Each row is a point. Two turns around zero, p and q, are shown by what they do to some points. Write where each new point lands after one turn and then the other. Backwards means that the second turn is done in reverse. Each puzzle has new turns, and all numbers are rounded.

Turn p:
[  4.3 -11.1  -1.9] -> [ -2.1 -10.9  -4.8]
[-15.8  17.2 -24.5] -> [31.2 13.0  1.0]
[17.4 18.9 -0.5] -> [ 0.7  1.0 25.7]
[-11.5 -25.0  14.7] -> [-17.0  -3.8 -25.9]
[ 5.5  0.0 12.3] -> [-12.9   0.8   3.8]
Turn q:
[ -9.8  -6.7 -11.4] -> [  8.1  -1.1 -14.3]
[25.1  9.9  9.4] -> [-2.4  7.8 27.4]
[-19.2 -16.5   3.5] -> [ -0.7 -19.1 -17.0]
[-11.1 -13.0  -9.5] -> [  9.8  -7.6 -15.1]
[15.0 26.3  8.0] -> [-14.8  20.0  19.0]
Where do these land?
q, then p: [12.3  2.2 17.9] -> [-16.7   9.2 -10.6]
q, then p: [19.5 10.9  2.4] -> [-15.2  14.6   7.7]
p, then q: [ -0.3 -17.0 -10.4] -> [19.4 -4.5 -1.5]
p, then q: [-31.6   3.9  -9.9] -> [10.1 30.3  9.5]

Turn p:
[ 13.6  13.7   6.5 -11.2] -> [13.8 16.5  5.5  6.8]
[-26.2   5.6 -18.5  -3.2] -> [-23.9   2.4 -21.3   6.4]
[ 24.5   6.9 -13.5   3.4] -> [ 9.5 -3.8 13.2 23.8]
[  3.5   6.4   4.2 -24.6] -> [ 15.7  16.4 -12.4   2.7]
[ -1.1 -30.6  24.6  18.7] -> [  4.9 -23.6  12.5 -34.0]
[ -3.7 -15.0  -0.7  16.0] -> [ -7.4 -18.7   4.9  -8.2]
[-10.6  12.9  -2.6   1.0] -> [-12.7  10.7  -2.3   2.5]
Turn q:
[-20.8   3.8  -8.9   0.7] -> [-13.6  -9.0  -1.4  16.1]
[ 7.3 -1.4 14.7 -4.9] -> [  9.7  -5.5   2.6 -12.8]
[-22.5 -18.1  -1.8   9.6] -> [ -2.9 -12.3 -23.4  14.9]
[ 15.8   6.1 -23.6 -20.8] -> [-23.4  20.9   9.6 -14.0]
[20.2  9.5 19.5 15.4] -> [30.1  5.9 12.4 -4.2]
Where do these land?
p, then q: [-15.4 -21.8 -14.3  36.9] -> [ -9.2 -27.1 -38.2  -0.6]
p, then q backwards: [10.2 -9.8 17.9  0.3] -> [13.1  4.2 18.0 -2.7]
p, then q: [ 14.3   9.9  -3.6 -17.3] -> [12.6 17.1 11.5  5.6]
q, then p: [-4.4 19.1 -1.4 -2.5] -> [ -1.1   2.1   7.1 -18.3]
q, then p: [ -4.8   2.6   1.5 -17.5] -> [  1.0  -0.3 -14.1 -11.7]

Turn p:
[-25.3 -12.4   8.5  -7.6 -15.8   4.2] -> [  8.6  -8.9  12.4  -5.4 -28.1   7.9]
[ 15.3 -12.0  15.7  11.6 -20.4   0.4] -> [ -2.5   2.1  26.4  -5.0   0.6 -21.1]
[  0.6  11.3 -21.1 -21.4  22.1   6.5] -> [ 14.4  -4.9 -31.4   2.0  13.0  13.2]
[-12.6  10.8  -6.3  10.5  -6.1 -18.6] -> [-21.9   5.7  -9.1  -4.0 -14.0   1.0]
[-15.9  18.5 -19.1  -6.6  17.9 -10.3] -> [ -8.2   2.5 -31.6   2.1  -3.0  18.5]
[ 16.5 -17.0  -5.0   7.6  22.4  -4.8] -> [-8.4 -8.4  6.4 -1.6 30.0  9.1]
[  6.9  -7.7 -11.5  15.8 -15.9 -11.3] -> [-20.0 -10.2   3.9  -9.0  -0.8 -16.4]
[12.1  3.8 11.2 17.0  9.6 21.8] -> [ 3.5  3.9 11.7 27.3 13.7 -6.9]
[  2.4   4.7  27.6 -26.8 -13.7  12.1] -> [ 34.4  18.2  11.3  -6.2 -11.4  -5.2]
Turn q:
[-9.9 11.2  0.2 -9.4 19.0 -0.4] -> [  6.5   0.9  -1.1  -8.1   8.3 -22.2]
[23.7 -9.2 -2.4 10.4 -2.0  9.8] -> [-9.8  9.9 -8.9 -8.5  0.4 22.7]
[  9.4 -15.6  -1.1 -32.7  -5.0   0.2] -> [ 30.7   8.4  10.1 -10.1  -8.9  11.7]
[-10.9  14.9   5.1  30.4  -8.0  16.2] -> [-31.1   5.5 -11.9  19.3  -4.5  -9.4]
[ -4.0  15.6 -29.6  11.6 -23.2 -20.1] -> [ -2.9 -38.5 -18.4  10.4 -16.1   3.8]
[-20.4  -7.6   3.3   7.7   8.7  -2.3] -> [-11.5  -3.8  17.1  -0.3   0.6 -13.6]
[ 12.2  -9.3  24.6 -18.1  10.4  -3.5] -> [18.3 17.7 13.1 -2.6 20.2  7.2]
Where do these land?
q, then p: [  3.1  -9.9  -3.4 -11.1  12.1 -16.7] -> [16.1  3.7  8.7 -7.6 15.0  6.1]
q, then p backwards: [ -0.8  -4.6 -12.7  -8.9   3.1  10.0] -> [ -5.3   1.6   2.3 -10.7 -13.0  -7.2]
p, then q: [ 10.3  -1.9  13.4 -13.4 -18.0   4.4] -> [18.0 -2.3 -6.3  6.8 15.8 12.1]
p, then q: [ -9.1  16.4 -20.6  56.4 -20.7 -12.0] -> [-19.9 -39.0  32.5  27.0 -16.8 -23.1]
q, then p backwards: [ -2.5  20.8   5.4 -13.6  -6.9  -9.1] -> [ 7.3  8.3 -6.7 -6.9  1.1 23.8]
q, then p: [-12.1 -14.6   9.6  -7.9  12.0   7.7] -> [ 4.3 25.5  3.1 -4.1 -4.0  2.7]
p, then q backwards: [11.1 -6.2  8.2 -1.5 18.3 15.8] -> [  6.0   0.9  21.0  -7.2  -2.1 -16.8]

Turn p:
[  2.2   3.4   7.3 -14.2  17.8   4.1  -8.4  13.1] -> [ -9.3  -9.8 -10.8  -9.3 -15.5   2.0 -13.1  -6.7]
[-12.7  14.4 -27.3   7.9 -17.1  15.8  -0.5   5.6] -> [-8.4 36.8  2.6  8.5  8.4 -6.4 -9.5  6.6]
[22.9 14.0 15.3 -1.3 11.3  8.9 -8.6 -6.6] -> [  5.8  -6.8 -13.2  10.5 -20.0  21.4   0.6  -7.4]
[ -7.4   7.3  -5.5   5.2 -27.3  -9.1  18.4  -2.8] -> [  7.8  12.0   2.5  13.9  10.6 -21.5  13.4  13.5]
[-25.1  -0.3 -20.9  16.4 -17.8  25.1  -9.8   0.3] -> [ -3.3  37.8  21.8   3.9  12.5  -4.5 -14.2  -8.5]
[ -9.7  14.0   3.9  15.0   0.6 -11.5  29.4  -2.2] -> [ 27.1   0.2  -4.4   3.6   5.8 -13.0  -3.3  23.5]
[-10.9 -16.2 -22.6  10.9   1.5   1.1 -20.5  -7.5] -> [-10.1  12.7  11.9 -12.1  25.2  12.5  -3.2 -11.6]
[ 14.9 -18.4  12.4 -12.7   6.3 -31.7 -19.7   7.4] -> [-16.2 -37.6 -12.4  -4.9  11.1   1.1  11.3 -16.0]
[ -1.5   5.9  18.1 -15.3   9.3   8.7  -2.5 -10.0] -> [  9.2  -2.9  -4.5  -8.8 -22.7   1.4   4.0 -12.0]
[ 17.6 -26.6  20.3   7.4  -9.9 -27.2   6.7  15.5] -> [ -5.5 -43.2   9.7  16.0  13.0  -9.1   9.3   4.1]
[  9.7   2.5  -1.0 -19.3  25.3  15.9  15.4 -12.7] -> [  2.8   0.8  -3.2 -21.1 -28.5  16.1   4.5  14.4]
Turn q:
[ -3.7   4.2 -12.7   1.9  -8.5   3.9 -16.0  -6.1] -> [ 13.0 -12.7  -0.9   1.6  -2.9   5.7 -10.6  -9.5]
[  8.5  13.2 -17.8 -28.2   8.6  -4.6 -11.6  -6.6] -> [ 16.5 -22.6 -12.0 -18.3   3.0   3.0  -1.8  18.7]
[  8.9 -12.3  -9.5  19.4 -13.3   0.5  18.2  -3.0] -> [  3.0  14.7 -13.4  17.0 -12.9  -9.7   8.5 -13.8]
[-12.3 -13.0   4.1 -31.2  -0.8 -12.1 -14.4 -10.2] -> [-17.7 -16.9 -10.6 -13.5  -6.0  11.4 -21.4  15.8]
[ -0.7 -10.4 -17.1  37.9  -1.4  -7.3  -3.7  15.2] -> [ -1.4  -0.7  -3.3   8.0   1.6  -6.3  15.7 -42.1]
[  6.9   2.0  14.1 -11.9   5.1 -22.7 -12.1 -14.4] -> [-13.8 -20.4   3.2  -5.9  -2.4 -17.0  -9.7  15.6]
[  0.1   7.5   2.3 -47.7   2.6 -18.0 -10.4   8.5] -> [ -5.4 -11.5 -12.6 -37.9   9.2   0.7 -17.3  26.6]
[-9.6 15.1 10.0 19.0 -9.4 11.8 16.9  5.3] -> [ 8.6 25.1 21.7  5.0 -6.1 -1.4  3.7 -8.2]
[10.5 -7.2 20.3 17.8 -0.2 25.8  7.9  9.2] -> [-2.4 23.2  9.7 26.6 18.4  0.6  4.3 -1.4]
[-8.7  0.7  6.4 22.9 17.3 22.8 25.1  2.0] -> [-0.6 21.6 18.2 17.4 -1.8 13.1 28.5 -1.8]
Where do these land?
q, then p backwards: [ 23.7   6.0 -16.6 -15.9  18.3 -13.0   2.2 -12.5] -> [  7.3   3.7   7.8 -12.6   5.3 -29.2  24.8  -2.8]
q, then p: [-19.4 -11.6  -8.2   4.9   6.6 -17.6  16.5  17.2] -> [  9.0  23.0  -0.5 -13.8 -10.6 -18.1  15.7   5.9]
q, then p: [ -2.2  -9.8 -13.4  21.0  23.1  12.9   7.0  10.0] -> [ 22.9   7.7  14.0  -4.1 -10.3   6.9   1.1  24.9]
q, then p backwards: [-13.2  11.2 -26.3   3.5   4.5 -27.7  11.0  -8.0] -> [ -2.4  -4.1  21.8 -33.5  11.8   2.2   4.2 -14.0]
p, then q: [ 11.4  -8.6  10.5  17.1  -2.5  -3.7 -21.8   0.4] -> [-5.9 -7.9  6.4 28.3 -3.5  9.4  7.6  0.9]
p, then q: [ 10.1  -6.1   8.9  -0.3 -34.2  16.9 -25.5   1.1] -> [ -3.1   3.2  30.2  20.8 -29.9  -6.2   2.1  -4.9]
p, then q: [ 21.3  -9.4   6.8 -10.2   8.4   2.4  22.9 -11.1] -> [ -4.3  32.5 -15.2   2.4   6.8   2.5  -6.4  -3.3]
q, then p: [-19.1  26.9   4.1  12.1  -2.8   5.4   5.2  16.8] -> [ 14.9  -7.7 -12.7   6.0 -29.1   0.8  14.1  -8.6]
p, then q backwards: [-11.9 -13.6  22.0 -15.7  -8.0  15.1   6.5 -19.4] -> [-12.9  26.0  -9.4  22.1   3.0 -12.6  12.4  -5.1]
p, then q: [ -0.7  14.9  12.3 -16.4 -13.4   9.6 -24.0   5.4] -> [ 11.7 -10.1   5.2   6.7 -32.7  -5.2  -7.8  -7.2]
